Rows are points. The points of each table are mixes of a few directions, plus a little noise. How many directions does each table use, and how many do they share? Where both have some left over, give the other angles between the two spaces (their principal angles), to ten degrees, smallest first.

First:
[[ 0.01 -0.01]
 [ 0.54 -0.17]
 [-0.78  0.22]
 [ 0.89 -0.27]
 [-0.12  0.04]
 [-0.53  0.14]]
Second:
[[-0.34  0.10]
 [-0.26  0.08]
 [ 0.90 -0.27]
 [-0.69  0.21]
 [ 0.39 -0.12]]
Directions: first 1, second 1, shared 1

First (6 x 6):
[[ 0.13  0.11  0.54  0.50 -0.08  0.29]
 [ 0.43 -0.11 -0.05  0.97 -0.43  0.17]
 [-0.16 -0.18 -0.27 -0.39  0.18 -0.42]
 [-0.49  0.33 -0.38 -1.36  0.33  0.15]
 [ 0.16  0.00  0.71  0.63 -0.01  0.11]
 [-0.08 -0.15 -0.54 -0.34  0.02 -0.30]]
Second (8 x 6):
[[ 0.75  0.42  0.28  0.00 -0.06 -0.28]
 [-0.45 -0.79  0.15  0.50 -0.03 -0.15]
 [ 0.26  0.27  0.09  0.25  0.36 -0.62]
 [-0.57 -0.29 -0.22 -0.19  0.00  0.33]
 [-0.24 -0.27  0.11 -0.42 -0.13  0.21]
 [-0.47 -0.42 -0.01 -0.33 -0.16  0.36]
 [ 0.98  1.39 -0.22  0.06  0.40 -0.50]
 [-0.27 -0.31 -0.19  0.15 -0.38  0.64]]
Directions: first 3, second 4, shared 2; angles 70

First:
[[-0.81  0.52 -0.54  0.89  0.76  0.79  1.07  0.52  0.27  0.62 -1.19  0.29]
 [-0.43  0.11  0.02 -0.01 -0.39  0.11  0.15  0.38 -0.34 -0.23 -0.08  0.02]
 [-0.19 -0.27 -0.01  0.12  0.30 -0.16 -0.05 -0.39  0.02 -0.30 -0.14 -0.46]
 [ 0.86  0.10  0.12 -0.62 -0.38 -0.03 -0.33  0.32  0.13  0.40  0.53  0.70]
 [ 0.21 -0.42  0.05 -0.48  0.26 -0.28 -0.14 -0.13  0.09 -0.22 -0.11 -0.11]
 [ 0.03 -0.28  0.20  0.28 -0.07 -0.40 -0.50 -0.90 -0.08 -0.48  0.45 -0.78]
 [ 0.12 -0.35  0.16 -0.06  0.10 -0.35 -0.34 -0.54  0.00 -0.35  0.21 -0.44]
 [ 0.21  0.53 -0.01 -0.09 -0.63  0.36  0.09  0.74 -0.10  0.52  0.29  0.79]]
Second, 8 rows:
[[-0.14 -0.14  0.40 -0.43  0.48 -0.60  0.04  0.26 -0.40 -0.41 -0.46 -0.38]
 [ 0.22  0.62 -0.15  0.71 -0.22  0.39  0.02 -0.11  0.18  0.67  0.54  0.40]
 [ 0.07  0.22 -0.20  0.33  0.02  0.16  0.12 -0.11 -0.05  0.26  0.48  0.31]
 [-0.12 -0.32 -0.17 -0.26  0.10 -0.06  0.09 -0.06 -0.12 -0.29  0.11  0.04]
 [ 0.01  0.17  0.39 -0.10  0.33 -0.41  0.01  0.21 -0.27 -0.08 -0.34 -0.27]
 [-0.06 -0.56 -0.85  0.00 -0.83  0.90 -0.09 -0.45  0.68 -0.02  0.50  0.44]
 [-0.30 -0.65  0.39 -0.97  0.68 -0.87  0.11  0.31 -0.60 -0.91 -0.68 -0.56]
 [ 0.33  0.75  0.19  0.71 -0.60  0.50 -0.28 -0.04  0.57  0.80 -0.15  0.01]]
Directions: first 4, second 3, shared 1; angles 80, 90
